Each row is a point. Before rounding, the points of a table are all equally far from one centre. They may lie mostly on one side of it. Where is the centre, to within rounding?

Points, 6 rows:
[[-42 -65]
 [-62 -33]
 [  5 -64]
 [ 18 -10]
 [ 18 -50]
 [ 20 -14]]
Centre: [-19 -30]

Points:
[[-43 -17  53  23]
 [ 22  52  52  38]
 [-14  13  45  56]
 [ 36  -2  48  46]
 [ -8  22  77  49]
 [-18  41  48  46]
 [  9  -6  29  52]
 [-51  23  41  17]
 [ 44  52  43   6]]
Centre: [ 3 12 49  0]

Points (10 x 6):
[[-30  12 -33 -73 -26  20]
 [-35  45 -18 -56 -31 -58]
 [-47  38 -47 -75 -19 -25]
 [-32  27 -46 -35 -33 -53]
 [ -9   4 -13 -93 -16 -21]
 [-27  -4 -12 -75 -32  14]
 [ 25 -18  -8 -56  34 -27]
 [ 10  56  29 -29  40 -18]
 [-57  74   5 -26 -22 -11]
 [-26  65  41 -30  43 -35]]
Centre: [-38  12  -4 -32  17 -18]

Points:
[[-14 -32 -61  34  -2 -47  71  17 -61]
 [ -7 -95 -10  36 -13 -25   8  17 -20]
 [-88 -39  21  -5 -17  -1  59   8 -21]
 [-68 -71   0  25   9  14 -16   0 -42]
 [-63 -41  -5   5 -38 -19   0  10 -58]
 [-27 -25 -60   2 -38 -35 -11 -10 -16]
 [  2 -69 -88  19 -10 -18  36  -4   4]
 [-43 -47 -58  16 -14 -30  16 -41  17]
 [-53 -49  25  16  -3 -44  32  -4   9]
 [-40 -54 -79 -15 -25 -18  65  24 -16]
 [-44 -80 -51   8 -27  -6  37  44 -10]
 [-64 -23   0  -1 -21 -27  28  35  14]
 [ -8 -74 -44  -7 -27 -28   1  26   2]
 [-20 -70 -64  29 -19 -11  -4  32 -31]]
Centre: [-13 -29 -21   4   9  13  40  -5 -27]

Points (18 x 12):
[[ 26 -19  15  30 -43  37  25 -29   5 -24 -84 -58]
 [-17  12   0  19  16  19  25  43   6 -37 -69 -66]
 [ 57   8  -5 -18 -41 -37  48  -9  11   5 -33 -41]
 [ 57 -45  55  39   0 -12  37  11  29 -11 -78  30]
 [ 12 -39   7  42 -15  19  19  -8 -10 -64 -64 -58]
 [ 13  -6  26  53   7  37  73  -4   0 -38 -72 -44]
 [ 30 -18  10  36 -56 -19   8 -19 -36   5 -70 -70]
 [  4 -23  20  26  -4  36  39  47 -30  35 -68 -57]
 [ 80  19   6  48 -12 -36  46  -1 -53   1 -66 -35]
 [ 36  -9  16  23  -8 -13  41   9 -65 -57 -30 -59]
 [-13 -58  28  35 -20 -41  33  35 -22  14 -35 -43]
 [ 38  30  23   9  16 -46  65   4 -56 -45 -42   0]
 [-30   4  39  31   4 -13  46 -46 -18 -16 -29 -49]
 [  8  -3  44  50 -53  11  60  24 -12 -51 -95 -29]
 [ 16 -30  34  -3  18   4  41 -10 -58 -29 -26 -48]
 [ 29  -2  13  63  27   9  64  19 -57  -7 -40 -52]
 [ 33   7  62  51  15   0  77  18 -12  11 -83 -27]
 [ 38 -43  14  10 -54 -23  51  31   2  29 -56 -39]]
Centre: [ 18  11  19  34 -19   2  12  14 -11  -8 -36   3]

Points (21 x 18):
[[ 30  17  30  -5 -35  -4  54 -61  78   8  13 -27  25  24  -9  22 -22  -4]
 [ 44  14 -10  13   5   1  44 -68  24  29  12 -21  57  36  17  43 -32 -11]
 [ 12  44   6   8 -20 -11  69 -68  36  18  19 -12  32  11  -7  56   3  38]
 [ -8   2  15  14 -10  19  28 -29  23 -14 -14 -19  68 -21  -1  38 -34 -20]
 [-10 -35  26   0  -1  10  10 -78  11  58  20 -73  21   2 -14  63 -21   2]
 [ 37   6  13  35   4   1  18 -41  61   5  58 -32 -19 -18  36  28 -28 -13]
 [ 40  -4   5  19  23  17   8 -91  53   8  20   0  30  -9 -11  68 -15  20]
 [ 42   9 -19 -23   1 -22  28 -68  38  32  31 -39   9 -23 -15  47 -32  -9]
 [ 44  -6  28   7  24  44  -7 -59  43  77  37  -3  35  13   1  60 -11  13]
 [ 20 -23  17 -27  20  21  31 -52   0  44  17   2  59   6  14  34   1 -10]
 [ 42  31  -1  14  14   0  52 -30  43  44  30 -32  19 -27 -34  44  -9 -34]
 [ 32   6 -20  29   0 -17  33 -80  59  32  17 -50  46  -9  23  54 -21  25]
 [ -8 -24  10  10  -3  10  14 -64  24  -2 -12 -58  27  48   6  44  -2  37]
 [  9   4 -18  44 -11  44  37 -67  75  25   9  -1 -12   0 -34  40  -6 -23]
 [  0  48  12  23   9  -2  52 -95  72  66  32 -23  -7   3   1  26 -37  14]
 [ 12  43  13   8  -2  30  33 -50  45  68  58 -33  46   3   5  34  -8 -33]
 [ 21  -2  31  39  25 -13  65 -68  45  44  -8  21  30  16   9  77  12 -19]
 [ 43  -4  14  40  25 -12 -25 -25  77  51 -17   9  35 -25  14  17  11 -37]
 [ 25 -10  15 -12  15  29 -10 -36  12  36  29 -36  35  41 -32  54  -8  -9]
 [ 29   9  32  17  27  18  49 -23  36  26  -7 -52  11  41  40  59  -3 -36]
 [ 16 -35  -4  -8   8  25  22 -89  10  28  -5  -4  26   7  22  28 -51  -1]]
Centre: [ -1  13  20  21  -4  -2   7 -41  35  46  -6 -14   4  -1   9  36  -7   1]

Points (27 x 24):
[[-48  -6  -4  -4  24  -1 -24  59  15 -43  30 -34  20  64  -5  -6  10  29
  -12 -55 -68   7  35  82]
 [ -5  41 -22  -8  34  27 -27  21   6 -25  52 -53  38  31 -33  -2  26  22
   11 -69 -17 -18   7  -3]
 [-12   3 -21   2  18  18  14  49 -10 -70  48 -29  -1  63 -34 -24  64  39
    1 -46 -60  -7  40  60]
 [-54 -16   6  -4 -14  49   7  65 -30 -38  10  11  -7  54 -30 -23  49  -5
   39 -13 -59 -11  24  60]
 [-17   4  -1 -23  20 -18 -23  39  46 -55   4 -37  -5  54 -27  29  28  12
   12 -13 -78  -5  24  52]
 [-56 -20  50  -1   6  41 -31  15 -18   4  30 -22  26  57 -21 -28  45  23
    3 -24 -74  -4  -1  62]
 [-13 -17 -23   6  18   0 -31  38 -11  -8  31 -23  27  61 -60  -5  26  19
   38  -8 -83 -13  49  63]
 [-37   0  10  37  13  28 -10  45 -19 -14  61 -14   4  48  -4 -35  47  42
   -6  -9 -43 -12  57  44]
 [-48  31  10   0 -22  42 -10  15 -19 -17  33  12  26  31 -29 -36  14  51
    8 -51 -60 -39  11  25]
 [ -3   7  27 -32  27  38 -20   3  -7 -86  36 -17 -14  35 -10 -35   9  58
    6 -26 -95 -17  -1  58]
 [-40 -18  -9  17  -8  21 -55  23  -7  -6  19   7   5  25 -26  -8   6  18
    4 -18 -63  -7  19  86]
 [ 22  23   5  13 -19  25  42  -7 -37 -68  33 -25   7  55 -20  -3  23  29
    4 -48 -25 -25  47  28]
 [-24  11  -8 -58   3  -8 -28  25 -46 -63  35 -27  19  50 -12  -6  11  40
   14 -30 -59   7  44  68]
 [-17  13 -35 -29  40  31 -19  52 -26 -37  37 -73  14  46 -52 -25  41  14
  -13 -22 -67  12  16  42]
 [  3  23 -18   6  27  64  17  47  29 -24  46  23  15  54  -8  -9  49  19
    3 -17 -61 -17  50  68]
 [ 31  34 -28 -35  22  76 -22  31 -18 -44  41  -9   8  60 -31   3  15  34
    3 -42 -58  -6  18  59]
 [-28  18  -5  18   7   1  12  51  -1 -46  11 -44  26  33 -14  29  25  -3
   -3 -64 -34 -19  29  85]
 [-15   3   9  44   4  23 -27  17 -29 -67  25  -1  18  63 -17   1  29  41
  -18 -69 -40   7  16  51]
 [-20  23 -32   0  37   2 -19  31  -5 -34  22 -65  16  32  -9 -19  66  20
  -26   4 -48   4  27  50]
 [-12 -26  -3  -7  16  47   8  75  -8 -49  72 -16  40  30 -33 -40  57  74
    2 -40 -39 -34  59  32]
 [ 12  22 -27 -54 -14  33  -8  33  17 -60  40 -26  -9  45  -3   2  19  50
   -1 -65 -61   0  15  31]
 [-30   8 -34 -22  74  -9  12  27 -15 -58  67 -15  10  17  -4 -16  28  64
   20 -20 -39 -17  25  33]
 [ -5  16  -8  33   9  -3   1  13 -11 -30  -5  -4   4  34 -37 -42  -9  54
   -1  -9 -86  16  25  39]
 [ 25 -11  -7  23  29  63  18  50 -25 -50  46  21  21  74 -33  35  28  11
   10 -11 -57   7  -4  60]
 [-21 -34 -20  -9  -4  13  -6  54  -5 -43  26 -35  23  56 -38   4  47  41
   53 -39 -47  43  48  20]
 [-12 -12  -3   1  27  20 -14  19 -37 -53  35 -38  38   2 -52 -11  63  42
  -51 -10 -15  22  28 -18]
 [-17 -15  21  11  73  53   4  61  13 -43  -4  -1 -13  51  -6  -7  42  38
   18 -74 -40  -6  62  51]]
Centre: [  3 -34  10 -21  29  30   5  32  -9 -38  10 -11  35  22  -9 -11  12  10
  -2 -23 -45 -18  21  19]

Points, 29 rows:
[[ 31  -9 -45 -19  23 -25  73  24 -16 -22  15 -21 -19  16 -59  -2 -11  74
   30   3 -12  -6  -1   8]
 [ 21  20 -55  21  -1 -27  59  19 -32  -6  12 -30 -35   1 -29  22 -15  78
   57  -3  13 -23   9   0]
 [ 37 -19 -33   3 -18 -20  30  53 -38 -24 -11   4 -28   2 -70   9  38  37
   55  19  -1 -43  13  -4]
 [ 46  18 -33 -19  16 -37  16  39 -20 -53   4  16  15  12 -55   7 -13  65
   36   5 -11 -14  16 -11]
 [  9  14 -21  32 -32  -8  54  25 -80 -37   4  55   7   8 -46   2 -17  62
   21   0 -15 -36  -6   3]
 [ 46  -5 -43  26   7 -24  43  21 -54 -44   3  49  12  32 -36  37  10  52
   50  19  -3 -53 -25 -39]
 [ 51  33 -21  22  -3 -23  41  27 -37 -28   2 -11 -15  -2 -50  11 -15  46
   78 -21   0  22  -2   1]
 [ 37 -16 -59  45  17 -19  12  13 -84 -14  22  -7 -17  16 -41  39 -35  42
   51  24   2  -3  11 -24]
 [ 49  22 -46  35 -12 -17  61 -20 -78 -25   2 -16  -8 -32 -26   3 -29  23
   95  -8   3 -26 -12   1]
 [ 21  27 -32  -4 -27 -11  54   8 -72  21   2 -12  43   7  -2   3 -19  34
   28   7   9 -58  41  -9]
 [ 51  31 -15 -12  -1  -4  44  24 -55 -42 -21  50 -27  17 -36  -8  -7  77
   47  43  -6 -57  -4 -10]
 [ 50 -42 -38  18  -5  18  32  32 -49   6 -14   2 -33 -27 -37 -13   7  55
   64  17 -17 -45  -9  47]
 [ 68  -8 -15  -7  11 -60  25  39 -58 -41   1 -13 -21 -20 -58  15  -2  20
   50  26  11  -6  -5  20]
 [ 14  10  -9  26  22 -19  52 -10 -86  -3   0  10   4   3 -20 -30  -4  55
   75  29 -39 -35  26  28]
 [  6   1 -37  30 -32  -4  48  29 -27   1  -6 -25 -35  25 -16  11  -3  33
   83  11  32 -13  13  -6]
 [ 31  14 -32  14  53 -51  50  25 -30 -28  -2 -27 -34   5  -9  32  -8  50
   62  25  -1 -32 -19 -11]
 [ 53   8 -45  33  -1 -28  56  32 -38 -28   3  -1 -18  24 -44  21 -31  34
   44  -7 -11   6  -9 -52]
 [ 45  30 -37  17  12 -17  61   0 -68 -14  31  -1 -33  26 -60  18  11  50
   37  19  32 -39 -10  16]
 [ 29  10 -35  23 -12 -24  50  -4 -82 -16 -17 -14 -25  -8 -63   8 -25   9
   73  32   3 -51 -42 -29]
 [ 42   9 -51  37  -1 -12  45  26 -19 -33 -13  -5  -4  25 -10  61  -1  30
   75   0  -4 -27 -31  -6]
 [ 22  10 -42  14  23 -27  58  15 -74 -32  -7   0   6 -40 -39   2 -49  52
   69  -5  21 -36  18 -26]
 [ 30  48 -33  20  -7 -12  47  41 -47 -42  -5  -9 -11  -2 -33   5 -46  20
   60  19 -29   4  16 -17]
 [ 28  36 -56  18 -20 -28  25  38 -58 -15 -21 -21   3 -23 -42   6  16  37
   39  19  30  -6 -20 -45]
 [ 30  14 -21   3 -12  -3  27  58 -34 -76  -3 -26  -3   4 -26 -17 -10  55
   27  16  15 -63  -3 -32]
 [ 39  15  -1 -12 -13  13  48  32 -92 -25  18 -17  11  26 -33 -19 -14  17
   80  -9  -2  13  10  30]
 [ 63  16 -18  23  -3 -40  41  15 -66   7 -12  14  25   3 -74  13   4  54
   41  28   2 -37 -14 -32]
 [ 32   4  -5  20 -36 -12  91  47 -53 -42   3  -8  13  27 -34   9  30  39
   42   9  -6  -1   7 -14]
 [ 21  23 -37   9   7 -12  48  31 -46 -24   0  14 -46  39 -17  19 -36  64
   53 -12  41 -13 -13 -15]
 [ 16   1 -59  21  31 -40  55 -19 -55 -23  15 -16 -31   9 -49   1   5  41
   65  16  -6 -17  23 -28]]
Centre: [ 33 -10 -22  -2   1   2  36   5 -56 -21  -2   0   1  -1 -10   0  -6  34
  38  19   1 -20 -13  -6]

Points:
[[ 18  41 -15  28  -3  43  -3 -25  19 -24  66  22  -4 -27  54  27  23  45
   -1  37   2  16 -16 -22]
 [  6  26 -13  11  -7  70  17  -8  69  -1  62  12 -30 -22  11  29 -23  19
   -6  18 -10   9 -64 -26]
 [ -5  25 -52  12   2  29  -2   2  59 -10  41  38  27  -1  52  37  -4  47
  -40   4   9  28   4 -57]
 [  0  41 -57  12 -13  11   2 -23  27 -13  64  50  11   0  24  20  -9   3
  -51 -22   1  41 -14 -26]
 [ 11  43 -37  11 -20  26 -16   6  43 -30  54  20  56 -18  64  34 -16  62
  -42  -1  -1  32 -28 -27]
 [ 19   0 -32  65 -11  33 -30  -3  53  25  95 -19   2   8  44  -1   3  28
  -21  -7 -26  31  -5 -65]
 [-26  31  11  64 -21  38   0  28   3  22  70  16 -10  40  15  20 -30  26
  -16  12 -10   8 -27 -24]
 [ 32  32  -1  39 -23  28 -16 -10  42   8  63  38  -2   9  29  24  -6  39
   -3 -27  11  30  -5 -23]
 [ 24  55 -46  26 -19  36 -22 -20  23 -12  66  29  11  -7  52  44   1  -1
  -16   2  -8   3   8 -55]
 [ -6  27 -30   5   5  30 -29 -10  24 -16  65  22 -16 -12  54  14 -20  24
    9  -8 -17  32 -14 -73]
 [  5  27 -31  30   3  55 -19 -14  10   4  81  31 -17 -16  30  -2   2  22
  -42  23   8  22 -14 -16]
 [-22  42 -39   7  10  42  -4  -2  36   7  79  39  36 -27  40  40 -10  20
  -20  -2 -27  31 -49 -42]
 [  8  52  -3   8 -20  57   3 -21  43  -8  55  29  17 -15  64  -3 -42  36
  -48  32 -10  32 -26 -50]
 [ 24  34 -56  -8 -35  29  -7 -13  27   3  64  38   3   3  38  23  18  18
  -29 -12 -16  66   0 -39]
 [ 34  52  14  46 -21  56  -5 -37  38   9  59  20  11   6  34   5 -25  33
  -25  25 -32  40 -26 -46]
 [ -2  25 -69 -15 -14  19  -2 -25  16   3  85  -5 -16   8  20  29   5  43
  -19  11   2   1   6 -24]
 [ 32  48 -35  43 -10  49 -18 -28  39  -3  53  30  -1   6  20   2  -2  33
  -21   4 -10  33 -26 -47]
 [  3  51 -28  50 -11  19 -13  11  41  10  53  53  11 -12  19  23  12  19
  -17  -4  10  25  -9 -41]
 [ -6  36  -1  34  -3  27 -10   5  35  10  41  36  -2   1  36   9  -6  21
   30 -17  11   3 -26 -51]
 [ 10  25 -23  18   7  38   5 -18  41 -27  64  20   7   8  22  -2 -29  70
  -10   4  -5  32 -29 -49]
 [ 27  26  -5  -5 -38   0  -4 -35  30   5  47   0  56   3  27   4  -9  50
   31 -21  -8  49   3  -8]
 [ -1  37 -35  22 -23  39   2  21  26   3  50  52  18 -16  34  -6 -20  23
   12  -5   0  39  12 -53]
 [ 19  24  11  33  -5  14  -9  15   0 -17  71  29   6 -25  37  31 -18  27
   -5 -14  -5  11   1 -56]
 [ 39  46 -34   1 -17  29   6   3  23 -22  39  29 -15  -6  43  23  10  40
  -16  16   2  44 -31 -37]
 [ 44  37 -46  42 -17  57 -30 -20  43   2  81   4  18  -8  54  26   9  30
    8  21 -10  33 -20 -17]
 [-13  17   1   3  11  37  20 -28  10 -12  25   4 -18  -2  44 -12 -34  50
  -17 -22   0  26   4 -39]
 [  0  14  -2  27   7  40 -12 -30  -5  -4  75  15  20   2  35  33 -14  48
  -27  -6  15  21  10 -47]
 [ 11  53 -35  33 -36   0 -15 -14  29   8  71  49  -7  10  22  16  -6  32
  -26  27 -31  10 -10 -38]
 [ 39  18 -24 -15 -11  12 -16  -6  36   4  72  -4 -18 -33  41 -28 -12  38
  -17   7 -13  39 -20 -39]
 [ 40  26 -11  26 -33  43  34 -21   9  24  85  19   0  -8  33   4 -21   7
  -38   9   6  55  -3 -27]
 [-29   9 -26  46   2  33  -2  30  63  26  55  34  -6   5  44   4   7  35
   -2  18  17   7   8 -36]]
Centre: [-15   4 -12  19 -37  25   5  -1  40  -8  41 -23  22  -1  34  17  -5   0
 -20  13 -27  22 -13 -16]

Points:
[[-12  -2  -7  28  17  43  32 -36 -58 -50  23  46   3 -47  16  40  12   3
   -5   7 -45  16 -17  39]
 [  1 -16   3  34  49  16  -2 -47 -88 -31  57   7  -8 -21  -2  -9   5  24
  -13  -2 -49  25   4  59]
 [ -1 -18   5  94  48 -16   6 -50 -48 -52  46  21   0   0 -22   7  -7  53
   30  -9 -65 -14   7  30]
 [ 11 -12  -6   5  15 -13  20 -51 -58 -52  47  54   2 -30  12   5   5  16
   15  33 -52 -20   9  12]
 [-14 -16  -9  52  46  49  -2 -75 -49 -46  16   9   7 -33  24 -19 -16  38
   25   7 -70  23  24   2]
 [ 11 -26 -12  53  23  58  -7 -48 -92 -41   5  56 -32  16 -13   9 -12  40
    8   8 -58  -3  27  28]
 [  3  10 -25  35  44  34  27 -36 -91 -54  20  22 -15 -26 -22  35   5  40
   10  -3 -71  -8   9   0]
 [-19  25 -38   3  17  23  36 -48 -84 -52  12   5 -29 -15   1  28  18  12
   -1  38 -70 -13  15  17]
 [-15  -4  16  31  21  19  -2 -57 -50 -75  64   3  -4  14  24  33 -37  -9
   29 -26  -7  37 -13  24]
 [-23   4 -39  62  45  11  -8 -74 -56 -35  36  33  19   8  22  31  -2  25
    3  31 -69  -9  11  27]
 [  2   0   5  49  18  37  31 -46 -54 -71  48  35   6 -44   8  -4  14  25
   23   4 -64  22  27  41]
 [ 11   5 -14  54  44  20  18 -95 -62  -8  15  12  15  -8  -4  -7 -13   1
   18  25 -23  13 -33  38]
 [ 43 -25 -23  26  52  31  -1 -63 -42 -67  17   7 -10   1   1  27 -23  31
  -15  20 -70   8  27   5]
 [ -4  -4 -14  54  45  14  11 -52 -52 -63  29  24   5 -24  27   9  -8  18
    5  27 -68  38  38  48]
 [ 27 -25  -3  40  53  42   8 -16 -49 -38  22  20  -5  -7  23  34 -32  69
   -4  20 -54  35 -35  46]
 [-43 -11  -1  55  26  55  17 -56 -61 -51  15  39   2  -1  29  34 -11  11
   16  18 -67  32  32  12]
 [-33 -14 -40  65  47  12 -14 -60 -53 -62  23  16 -27   3  -5  16 -12  50
   37  -4 -49  30 -22  52]
 [-14  15 -13  -2  28  35  -5 -56 -79 -50  18  42   0   8  24  43 -22   1
   25   2   3  -6  25  14]
 [-22  12 -23  36  39  50  12 -71 -52 -45  23   9  26 -17 -21  36   5  20
   20  29 -42  35  23  45]
 [-10  33 -28  35  15  23  19 -69 -70 -42   9  29   0 -32   3  36 -28  21
    4  19 -62  25  13  43]
 [-30   6  -8  65  38   1 -18 -20 -80 -58  45  13 -18 -21 -26  28  13  19
    7  19 -32  33   2  15]
 [  3 -21  27  54  43  42  17 -28 -78 -81  -2  -6  -2 -18  21  -5  -7  17
   -7  -1 -33  19 -17   7]
 [ 19 -21  -4  47  26  43  26 -83 -78 -37  13  35   8 -10  21   5 -14  26
   10  26 -47  11  12  37]
 [  0  -7 -15  61  23  38  25 -82 -64 -39  21   3 -32 -38  16  21   2  12
   22  11 -64  -7  37   8]
 [-27   2   0  55  33  12  29 -48 -32 -64  28  38   1 -22  26  28   4  38
   51  -6 -52  39  11   0]
 [  5 -11 -16  28  24  34  23 -40 -73 -37  15  26 -14  12 -44 -34 -36  26
  -33   1 -37  49  -6   6]
 [-10 -18   2  47   6  55  -8 -54 -55 -40  41  19 -11  -6 -24  36 -12  15
  -28 -21 -87  -9  39  10]
 [-11 -19 -21  42  37  61   4 -39 -56 -59  29  40  -3  -5 -32  43  -7  19
   -2 -15 -36  41  21  37]
 [ 30  -7 -44  58   6  35  22 -39 -52 -40  18  14  24 -15  21  44   1  45
   26  46 -61  -2  19  57]]
Centre: [ -6   9  -8  34  12  33   9  -9 -20 -25  26  -3 -17  21  -1  -2 -20  15
  23  11 -41 -10   0  24]
